Each row is a point. Two turns around zero, p and q, are shown by what they do to some points. Where does a point land after both, in the order given? Backwards means that the second turn is done in reverse. Each puzzle has new turns, and all numbers are rounded.

Turn p:
[-1.2 -1.8] -> [-1.9  1.1]
[0.5 5.1] -> [ 5.1 -0.1]
[ 6.5 -2.2] -> [-1.7 -6.6]
[-3.5 -2.8] -> [-3.0  3.3]
[-2.2  1.7] -> [1.5 2.3]
Turn q:
[-4.6  0.2] -> [-2.5  3.9]
[ 5.6 -2.4] -> [ 1.2 -6.0]
[-0.9  2.1] -> [1.2 1.9]
Where do these land?
q, then p: [-0.6 -3.6] -> [-1.8  3.2]
q, then p: [ 3.5 -2.2] -> [-4.1 -0.5]
p, then q: [ 0.2 -0.7] -> [-0.6  0.4]
q, then p: [-3.1  6.6] -> [ 6.6 -3.2]

Turn p:
[1.5 2.4] -> [-2.5  1.3]
[2.7 1.0] -> [-1.2  2.6]
[-1.1 -5.7] -> [ 5.8 -0.7]
[-5.5  4.0] -> [-3.6 -5.8]
[ 2.4 -1.8] -> [1.6 2.5]
Turn q:
[ 5.7 -2.3] -> [ 0.2 -6.1]
[1.2 6.2] -> [6.2 1.4]
[-3.7 -2.0] -> [-3.3  2.6]
[-1.7  0.3] -> [-0.4  1.7]
[-1.5 -2.2] -> [-2.6  0.5]
Where do these land?
p, then q: [6.2 1.1] -> [4.9 3.9]
p, then q: [-3.0  5.3] -> [-5.2  3.2]
q, then p: [-1.4 -1.7] -> [-0.4 -2.2]
p, then q: [-3.1 -3.4] -> [-1.1 -4.5]
q, then p: [ 1.4 -1.3] -> [ 1.8 -0.5]

Turn p:
[ 2.0  0.0 -2.2] -> [-2.1  2.0  0.7]
[4.5 5.2 2.8] -> [-4.8 -4.7  3.2]
[ 3.6 -0.8  0.0] -> [-1.4  1.1  3.3]
[-7.5 -3.2  4.0] -> [ 8.1 -2.2 -3.4]
[-0.2  1.0 -4.3] -> [-2.6  2.6 -2.4]
[-2.4 -2.2 -0.3] -> [ 2.7  1.2 -1.4]
Turn q:
[3.1 4.7 3.7] -> [ 4.6 -2.6  4.2]
[ 2.5  5.1 -0.6] -> [ 0.3 -2.7  5.0]
[-1.6 -3.3  0.6] -> [ 0.0  1.7 -3.3]
[-5.5 -4.2 -0.5] -> [-2.2  0.4 -6.6]
[ 1.5 -2.4 -3.1] -> [-2.6  3.2  0.6]
Where do these land?
q, then p: [-0.8 -3.3  3.5] -> [-4.4  2.0  0.4]
p, then q backwards: [-2.3  7.4 -2.6] -> [-7.5 -0.9 -3.2]
p, then q: [ 3.2 -3.8  1.9] -> [ 5.2 -0.8  1.1]
p, then q: [ 2.3  3.4 -1.5] -> [-1.2 -1.9 -3.7]
q, then p: [-2.3 -3.7 -1.4] -> [-1.9  1.2 -4.0]

Turn p:
[-3.0  2.6  3.3] -> [5.1 1.0 0.0]
[ 0.2  1.5 -1.7] -> [-0.7  1.0  1.9]
[-3.4  1.7  4.8] -> [ 6.0  0.3 -1.4]
[ 0.5 -5.1 -5.3] -> [-5.4 -4.8  1.4]
[ 5.7 -0.7 -1.1] -> [-4.9  2.5 -2.0]
Turn q:
[-1.7 -1.6 -1.7] -> [-1.6  2.3 -0.7]
[-2.5  3.0 -0.7] -> [ 2.5  1.1 -2.9]
[-3.3  2.9  1.6] -> [ 4.2  1.8 -1.2]
[ 9.7 -1.7 -1.0] -> [-5.1 -8.1  2.4]
[-2.2 -2.6  1.8] -> [0.1 3.0 2.4]
Where do these land?
q, then p: [-5.6 -1.2  5.1] -> [ 1.0  7.4 -1.9]
p, then q: [ 1.7 -0.4 -3.2] -> [2.1 2.9 0.4]
p, then q: [-0.9  5.6 -3.1] -> [ 5.6 -2.3  2.3]
q, then p: [-3.6 -0.2 -0.2] -> [0.0 3.1 1.8]
p, then q: [ 5.7 -4.0 -1.2] -> [-0.2  5.9 -3.9]
p, then q: [2.8 0.2 2.5] -> [-0.3 -0.4 -3.7]

Turn p:
[-0.1  2.1 -2.6 -5.2] -> [ 1.4  5.2  1.8 -2.4]
[1.0 0.3 4.2 0.8] -> [ 2.0 -2.4  1.1  2.9]
[ 3.4  4.0 -4.6 -3.0] -> [-2.4  4.7  5.0 -2.3]
[-7.5  1.0  1.3 -0.5] -> [ 4.9 -2.0 -3.1 -4.6]
[-1.8  2.8  3.8  4.2] -> [ 1.9 -6.1  1.4 -0.5]
[ 4.0 -5.3 -1.2  2.4] -> [-5.0  0.2 -2.5  4.4]
[ 1.1 -4.9 -0.9  1.3] -> [-2.8  0.3 -3.6  2.5]
Turn q:
[-2.4  4.3 -2.6 -0.5] -> [-2.4  1.0 -1.1 -4.9]
[-0.5 -8.4 -1.0 -0.6] -> [-1.2 -5.8 -0.2  6.1]
[ 3.0 -2.9 -2.2 -0.9] -> [-1.4  0.1 -2.3  4.0]
[ 0.6  5.5  1.0 -1.3] -> [ 1.8  3.5 -1.3 -4.0]
[-6.0 -5.5  3.8  0.7] -> [ 2.1 -7.7  4.1  0.6]
[ 2.7  3.3  2.3 -0.3] -> [ 2.8  3.9 -0.3 -0.9]
[ 2.7  3.7 -1.3  2.9] -> [-1.7  5.2  1.1 -0.7]
Where do these land?
q, then p: [ 0.2 -1.0  4.7 -3.9] -> [-4.3  2.0  1.4  3.7]
p, then q: [-4.4  4.7 -3.6  4.0] -> [ 3.2 -5.5 -5.4  0.8]
q, then p: [-2.7 -0.5 -4.7  1.6] -> [ 3.0 -0.2 -4.1 -2.5]
q, then p: [ 2.1  1.2 -1.0 -1.2] -> [-1.1  0.4  1.4 -2.2]
p, then q: [ 4.7 -4.4  4.6 -0.4] -> [-3.5  2.5  6.6  1.2]

Turn p:
[ 2.9  0.6  3.2 -1.0] -> [ 1.0 -2.2  3.5  1.3]
[-2.5  0.9  1.6 -0.6] -> [ 2.6 -1.0 -1.4 -0.6]
[ 2.2  0.3 -2.0 -2.1] -> [-1.4  0.9  0.5  3.2]
[-0.7 -6.1  5.0 -0.5] -> [-1.8 -7.3 -0.2 -2.5]
[ 0.4  0.5 -2.0  3.2] -> [-1.2  3.0  0.6 -2.0]
[ 2.8  6.2 -6.0  6.0] -> [-0.1 10.3  3.2 -1.2]
[-5.1 -2.5  0.2 -5.0] -> [ 0.9 -3.7 -6.3  1.8]
Turn q:
[-5.0 -1.1  0.6  1.5] -> [-3.0  1.2 -4.2 -0.5]
[ 1.6 -5.2  0.5  3.0] -> [-4.2  3.2  3.4 -0.2]
[1.5 1.9 0.4 0.5] -> [2.3 0.7 0.5 0.7]
[-3.1 -0.8 -2.8 -1.2] -> [-2.5 -2.7 -2.2  1.1]
[ 5.4 -3.1  5.3 -2.4] -> [ 1.3  1.4  5.9 -5.8]
[-0.5  8.4 -4.0 -1.3] -> [ 6.1 -3.7 -3.5  5.0]
Where do these land?
q, then p: [-3.9 -4.9  1.3  1.2] -> [ 2.9  1.0 -5.7  0.7]
p, then q: [-0.3  1.3  0.4 -2.1] -> [-0.1  1.5  1.5  1.4]
p, then q backwards: [-0.8  1.7 -2.2 -5.2] -> [-1.4  3.6 -3.3  3.1]
p, then q: [ 2.1  0.8  3.6 -1.9] -> [-1.2  3.2  2.4 -2.0]
q, then p: [ 6.3 -2.2  2.5  1.3] -> [ 5.2 -3.3  3.8  0.7]
q, then p: [-3.4  3.2 -5.5  6.7] -> [-1.0  7.7  0.3 -6.1]

Turn p:
[ 2.1 -3.1 -3.7 -3.5  6.0 -1.7] -> [ 4.8 -4.6  3.5 -1.1 -4.5  0.8]
[-1.9 -4.4 -1.4  1.9  1.8  2.2] -> [-0.8 -1.9  4.8 -0.6  2.0  2.3]
[ 3.1  2.6  4.1 -0.5 -1.6  2.7] -> [ 1.5  0.6 -3.8  3.2  3.3 -2.3]
[ 2.0 -4.9  0.2 -2.7  0.4 -3.4] -> [ 4.0  0.1  3.3 -3.3 -1.1 -2.9]
[-7.0  4.3  5.7  3.4 -2.3  2.9] -> [-9.3 -0.3 -3.8  1.2  4.6 -1.4]
[-0.8  3.5  0.0  5.6 -2.5 -2.9] -> [-4.5  5.3 -0.5  2.4 -1.9 -0.1]
[ 2.5  2.0 -4.8 -4.2 -1.8  0.2] -> [ 4.4  0.8 -3.6 -1.8 -2.3  3.5]
Turn q:
[ 3.0  3.7  1.8  2.1  0.1 -3.2] -> [ 1.4 -1.5  0.1  1.8 -5.4 -2.0]
[-7.9 -0.1 -2.3  1.2 -4.8  1.9] -> [-3.2  2.4 -2.8 -3.9  0.3  7.5]
[  2.2  -0.8   2.0 -10.8   0.8   3.0] -> [-6.6 -0.8 -1.0  0.2  5.9 -7.5]
[ 2.7 -0.2  0.7  1.1 -0.4  2.3] -> [-0.5  1.0  2.9  2.2 -0.2 -0.4]
[ 0.1 -1.5  2.7 -0.4  1.3 -1.1] -> [ 1.5  1.4 -1.7  1.1  0.6 -1.9]
[-0.8 -1.1 -8.7  0.9  1.2 -8.6] -> [ 5.5 -9.8 -2.5 -2.5  0.5  3.9]
[-1.1  1.3  1.3  2.9  2.2  3.5] -> [ 0.9  4.0  2.9 -1.9 -1.3  0.0]
[ 1.8 -1.3  2.5  2.9 -0.5  2.2] -> [ 0.8  3.2  2.1  3.0 -0.5  0.4]
Where do these land?
p, then q: [ 0.5  5.4  0.6 -3.1 -1.0 -1.9] -> [-1.2 -5.1  0.6 -0.7  0.3  3.9]
p, then q backwards: [-2.1 -0.5  6.8  4.7  6.5  0.1] -> [ 8.8  1.4 -0.2 -5.3 -1.8  1.8]
q, then p: [ 1.9 -4.9 -1.7  0.3  1.9 -2.9] -> [ 3.2 -0.6  4.2  3.7 -0.8 -0.3]
q, then p: [-4.3 -1.4 -0.5  0.6 -0.4 -1.1] -> [ 2.3 -1.9 -1.5  0.3 -0.2  3.3]
p, then q backwards: [ 2.2 -2.5 -1.0 -3.4 -3.9 -1.2] -> [-3.6 -0.9  0.5  1.7  4.8 -0.2]
p, then q backwards: [ 3.3 -5.3  4.0  0.0 -3.8 -0.2] -> [ 0.5 -3.6  1.6 -0.9  6.6  3.2]
q, then p: [ 1.1  3.5 -2.1 -6.3 -1.3  0.3] -> [-2.7 -1.8  3.0 -6.2 -0.7 -1.0]
p, then q: [-4.1  5.3 -5.6  3.4  5.0  6.2] -> [-0.6  7.5  4.1 -1.5  4.5  7.4]
q, then p: [ 1.6  0.5 -0.4  3.8 -3.0  0.6] -> [-1.6  1.7 -0.6  1.8  4.2  0.5]

Turn p:
[ 0.7  4.5 -4.2 -0.9 -2.5  2.5  2.0 -3.6] -> [-1.4 -1.6 -0.7  1.0 -4.9  2.8  3.2 -4.5]
[ 3.6  1.0  4.0 -2.5 -0.3 -4.9 -0.6  0.6] -> [-2.1 -3.2  3.1  1.4  5.0 -2.8  1.4  0.3]
[ 1.2  5.1  4.0 -5.8  3.4 -0.1 -2.1  3.5] -> [-5.9 -1.2  0.6 -5.4  4.4 -3.6  0.9 -2.5]
[-3.7 -3.1 -5.4  2.9 -3.7 -0.7 -2.6  0.2] -> [ 6.5  4.0 -3.3  2.6 -1.9 -0.1  1.8 -0.1]
[ 0.5 -3.7 -7.5  5.2 -4.3  4.9  1.9 -1.4] -> [ 8.0  0.4 -0.7  1.1 -7.6  4.5 -0.2 -0.8]
[-1.1 -1.2  5.5 -1.8 -0.2  1.5 -1.0  3.0] -> [-1.6  2.3  3.0 -2.6  1.1 -4.1 -2.2  1.4]
[-4.0 -3.5  1.4 -2.6  2.6 -3.1 -0.3 -1.4] -> [-1.6  2.1 -2.9  3.3  2.9 -2.3 -3.9  0.7]
[-0.4  2.8  0.0  2.9 -3.3 -1.3  5.9 -3.9] -> [-2.5 -2.4  0.8  4.6 -5.2  1.8  2.8  2.5]
[ 1.0 -3.9 -3.9  3.3 -2.0  3.8 -2.1 -5.3] -> [ 4.9  3.0  1.4  2.7 -2.6  5.9 -1.6 -2.5]
[ 3.2 -0.6  4.0 -2.8  4.5 -3.2  4.1  4.2] -> [-3.0 -6.3  0.4 -2.2  3.6 -3.5 -3.3  3.2]
[-0.9  2.8  2.1  2.1  5.7  0.7 -5.1  4.0] -> [-1.5  2.9 -1.6 -6.7  5.1  1.3  1.1  2.3]
Turn q:
[ 2.0  5.1 -4.5 -1.1 -2.7 -2.4 -3.6 -4.0] -> [-3.3  4.0 -0.2  3.4 -0.1 -0.1 -2.8 -6.8]
[ 2.8 -5.5 -0.9 -0.3 -1.2  3.2  3.1  0.6] -> [-0.2 -2.5  0.5  3.9 -0.1  3.1  2.8  4.6]
[-1.7  5.1 -2.8  0.0  3.3  1.6 -5.1 -1.9] -> [ 2.0  0.8 -2.2  0.7 -2.3 -4.2 -0.5 -6.8]
[ 1.2 -4.1  4.7 -3.2  0.4  1.2  3.0 -3.6] -> [-0.2 -2.7  4.9 -1.5  0.8  3.9  4.8  0.9]
[-2.1 -2.3 -0.3 -4.5 -0.9 -0.8  1.6  1.4] -> [-0.6  2.3 -1.7 -1.5  1.5  2.1  4.0  1.7]
[ 0.7  7.4 -0.9 -1.4 -1.7  1.7 -5.7  0.8] -> [ 0.9  5.7 -0.1  0.8 -5.3 -2.6 -2.5 -4.7]
[-3.3  3.1 -2.7  2.1 -2.0 -0.2 -6.5 -1.8] -> [-0.7  3.6 -0.2  2.1  0.5 -6.8 -1.4 -4.0]
[ 3.5 -4.9  2.6 -2.4  1.3 -2.1 -1.8  0.5] -> [4.4 0.7 2.9 0.8 3.5 3.9 1.1 1.1]
[-1.4 -0.9  0.9  5.2  5.1 -1.9  7.3  4.4] -> [ 0.5 -7.1 -4.5 -4.9  1.0  0.7 -3.5  5.0]
[-1.6 -3.0  3.9  5.5 -1.6 -0.4  7.6  3.7] -> [-2.7 -4.7  0.5 -3.8  0.6 -0.1 -2.1  9.1]
Where do these land?
q, then p: [ 0.2 -4.1 -5.3 -5.6 -1.1 -8.1  1.9  0.3] -> [-3.4  0.3 -6.7 -6.2 -2.7  6.1 -2.3 -1.5]
p, then q: [ 4.1  1.0 -0.5  5.3 -6.1 -3.6  5.7  2.8] -> [-0.2 -1.0  1.9  0.4  1.7  4.5 -1.8 10.3]
q, then p backwards: [-0.3  4.0 -3.4  1.9 -4.5 -0.1 -0.3  4.4] -> [-7.3 -2.3  1.4 -0.7  1.5  1.3  2.3 -0.9]
p, then q: [-3.9  2.5 -0.3  0.5  1.6  4.3  0.0 -1.5] -> [-3.6  3.2 -1.4 -0.1 -3.0 -2.2  1.9 -1.6]
p, then q: [ 0.4 -6.0 -2.7 -4.0 -0.2 -3.0  3.3  4.1] -> [ 3.0  1.3  0.4  4.7  6.8  1.8 -3.5 -0.9]
p, then q: [-2.6  2.6 -3.6  0.8  2.2  2.4  0.3 -2.3] -> [-3.7  0.6 -1.9  2.9 -2.7 -1.7  2.4 -0.9]
q, then p: [-5.8  3.1  1.7  1.5  4.3  1.1 -2.6 -0.1] -> [-0.1 -4.0 -0.5  5.9  3.3 -1.8  0.2 -3.0]
p, then q: [ 3.2  0.2  5.9 -4.3  2.7  1.4 -1.7 -2.9] -> [ 3.3 -1.0  2.8 -4.7  1.3 -4.3  3.4 -3.1]
p, then q backwards: [ 2.8 -1.6  1.2  2.7  3.3  2.2 -3.1 -0.4] -> [ 2.4 -1.1  3.3 -1.5  0.3 -4.7  0.8  1.0]
q, then p: [ 1.9 -1.9  7.0  1.2 -2.2  3.2 -3.5 -4.4] -> [-3.9 -0.1  7.1  1.3  2.0 -2.5 -1.2  5.0]
